Each wall is flat, endless, passes through zero and stands at right angles to its row. A trip goes straight from one point to another. Which walls does it cross, in order?
(in the rows, 128 means zero)

Walls:
(1): [146 158]
(2): [149  60]
(3): [161 131]
(4): [125 154]
(5): [136  73]
(6): [109 104]
Trips:
[176  28] to [114  79] => 3
[184  31] to [124 105] => 3
[160 128] to [160 172] => 4, 5, 2
[178 194] to [153 183] => none
[107 156] to [203 158] => 3

Walls:
(1): [159  89 116 142 108 139  83 125 121]
(2): [134 133 133 158 151 134 178 183 117]
(3): [152 195 159 189 117 124 103 145 129]
(4): [146  80 185  60 159 162 162 112 107]
(5): [ 83 127 169 104 173 121  97 101 152]
(6): [141 124 128 141  83  61 135 169 110]
(7): [160 142 112 142 133 131 158  69 125]
(8): [126  62  91 136 129 142 111 102 147]
(9): [143 151 133 148 189  89  86  67  95]
(10): [124 120 132 154  65 132 162 131  91]
(11): [151 141 118 126 174   7 172  56 115]
(12): [ 89 142 137 134 158 132 131  73 113]
Trips:
[ 95 145  90 115 111 163 157 121 159] to [138  71 116 132  81 111 157 114 141] => 12, 6, 1, 4, 11
[116  63 154 144 132 123  94 119 224] to [119 130 127 129 159 144  84 139 133] => 4, 9, 12, 3
[ 91 121 178 132 114 131 127 136 103] to [126 169 119 100 121 112  85  93  58] => 2, 9, 11, 1, 7, 4

Walls:
(1): [167 129 224 190 154  92 124 249 129  85  87  84  49 114 143 143  78 170]
(2): [142  96 187 109 144  68 101 124  90 204 156 117 145 146  73 156  61 149]
(3): [ 82 148  92 150 101 164 157 175  82 187  87  50 152 190  93 164 115 197]
(4): [175 103 127 142 158 194 145 154 108 102  26  98  76 187 143  69  81 127]
(5): [117 106 150  58 123 150 143 212  85 182 141 115  38  87 137 101  96 112]
(6): [122 197 103 109 103 161 159 127 114 148 120  88 196  71  81 160 111 187]
(7): [ 83 114 152 174  76 193  99 126 135  92  98 134 124 171 170 126 145  68]
Trips:
[114 157 150 130  67 186 201  64 164 134 194 136  71 197 104 186  74 143] to [188 112 168 189 174  94 118 138 122  88 161 138 186 178 153  72 158  82] => 6, 3, 4, 1, 2
[ 81  70 119 146 126 101 105 148 116  93 127 115  57 135 106 121 121 123] to [ 90 104 154 116  94 161 112  93 100 114 123 223 119 140  77 156 120  72] => 1, 4, 5
[134  78 194 167 132  39 106  59 147 129  79 127 115 125  46 182 102 152] to [101 128 176 126 135  81 108 174  93  70 223 152  51 111 116 155 118  60] => 5, 7
[118  73 137 126 165 150  66  75 131 138 144 128  67 166 150  78 124 129] to [145 113 145  82 126  89 153 131 142  82 153 167 109 135 104 115 113 133] => 7, 1, 4

Walls:
(1): [151 142 143 143 187  60 161  43 133 125 116 171 119 103  97  72 163  68
 108 135 130 138 190 169 162 204  91  78 144 137 129  93 147 194 131 109
  36  95 242  75  86 147 162 190 103  20  93  86]
(2): [ 99 146  95  93 139 124 148 176 120 126 195 127 112 147 116 121 211 106
  50 164 111 178 131 154 149 161 159 129 110 115  74 130 110 103 219 130
  70 182 128 152 122  70 140 126  74 159 147  91]
(3): [143 208 101 111  89 104  98  61 140 128 136 113 158 131 107 140 116  91
 182 123 139 137 121 181 193 214 166 209 183 113 161  87 150 155 179 151
 175 119 118 119  85 151 123 121 168 134 123  88]
(4): [ 93  50 123 130 176  98 132 155 121 142 141 157 147 134 146 131 122 145
 105  92 164 118 117  81 182 219  89 185 103 163 116  93  84  92  98 108
 121 113 155 117  96 101  90 118  76  99 107 139]
(5): [ 77 153 139 163 241 125 145 179 120  75 153 165 146 155 145 122 104  77
 123 177 149 170 136 118 185 102 146 115  88 132  88 139 107 179 198 119
 105 182 129 125 197  85 120  88 155 180 183 140]
(6): [105 161 131 134 150 108 173 131 115 126  83  82 101 123 172 132  86 128
 173 125 102 173 147  80 136  92 181 151  98  21  86 207 158 100  97  85
 110 102 134  90  93 166 143 167 240 176 162 151]
(7): [116  70 156  55 125   7 142 150 102 140  61 116 127  56 101 156 135  39
 103 117 169  65 206 100 120 103 119 130 167 140 128 201 120  91 117 110
 214 147 138 128 170  94 172 104  98 131  95 147]
(8): [159 171 135 126 142 148 145 107 170  59  58 100  38 149  84 144  73  84
 173 128 130 162 155 157 173 166  98 121  87 149  49 115  93 143  69 128
  84 113 116 172 132 169 145 138 173 138 126 113]
(9): [162 135 142 123 138 135 136 107 121  97  62 144 102 154  12 171 120 112
 194 173 141  98  77 156 213 148  50  94  81  60 150  62 175  61 133 138
  39 106 111 124 136 218 100 136 154 123 111  87]
(10): [195 121 130  86 144 100 128 104 109 168 134  35  75  88 144 124 198 123
  71 106 104 125 153  61 113 196 144 110 173  77 144 124  59 123  95 145
  88 217  95 120 144 125 152  86  98 110 196  99]
Trips:
[141 139 163 142 120 187  66 123 107 110 100 156 122  88 139 169 162  64
 111 190 141 121  60 237 189 159 197 103 142 201 113 122 128 133 127  53
 137  71  64 171 113  68 127  80 183 104 110 137] to [158 131 127 162 131  89 104 121  88 197  94 180  95 135  67 104  69 155
 179 138 132  78 145 149 166 182  98  94 129  93 134 138 147 102 160  81
 187 148 208 161 181  56 117 166 146 122 148  66] => 1, 7, 2, 4
[169 115 134 136 115 148 169 105 185 139 165 106 181  76  96  87  71 144
 209 148 208  92 213 150 158 115 145 165 133 173 108  98 131 129 126 178
 148 143  80  84 147 131 124 143  76 109 134 136] to [176 192 115 127 103 168  87 137 126 188 129 145 166 122 175 120  84 155
 119 115  97 144 151  73 159 102 106 175 101  37 194 141 103 175  62 163
 159 107 119  61 105 151  85  79 139 210  97 133] => 1, 8, 7, 4, 6, 10
[ 78 110 121  44 157 193 115 148 123 161  86 143 156  61  93 171 162 137
 189 102 112 119 175  72 137 141 120 159 190 161 139 187 122 114 152 143
 121 121 204  88 141 155 117  46  73  56 135 157] to [108 132 119 101  74 162 130 129 178 122 146 247 174  52 190  81  83 134
  92  67  91 145 127 113 134 145 131  87  95 130 163 134 119 140 128 148
 140  79 224 111  89 190 146  69  97  78 182  90] => 10, 7
[147 114 134 178 117 116 115 124  49 157 155  66  35 114 165  59 130 149
 132 118  99  58  71 134 156  79 122 198 165 199 138 125  61 142  90  90
 113 170 115 145  78 134  91 185  82 130  87 140] to [ 86 108 114 107 178 106 132 162  80 160 121  39 147 163 182 149  85 144
 110 177 123 170  71 103 149 142  67 147 148 187 200 131 145 204 134 156
  59 175 122 109 108 179 123  59 230 119 140 207] => 6, 5, 3, 9
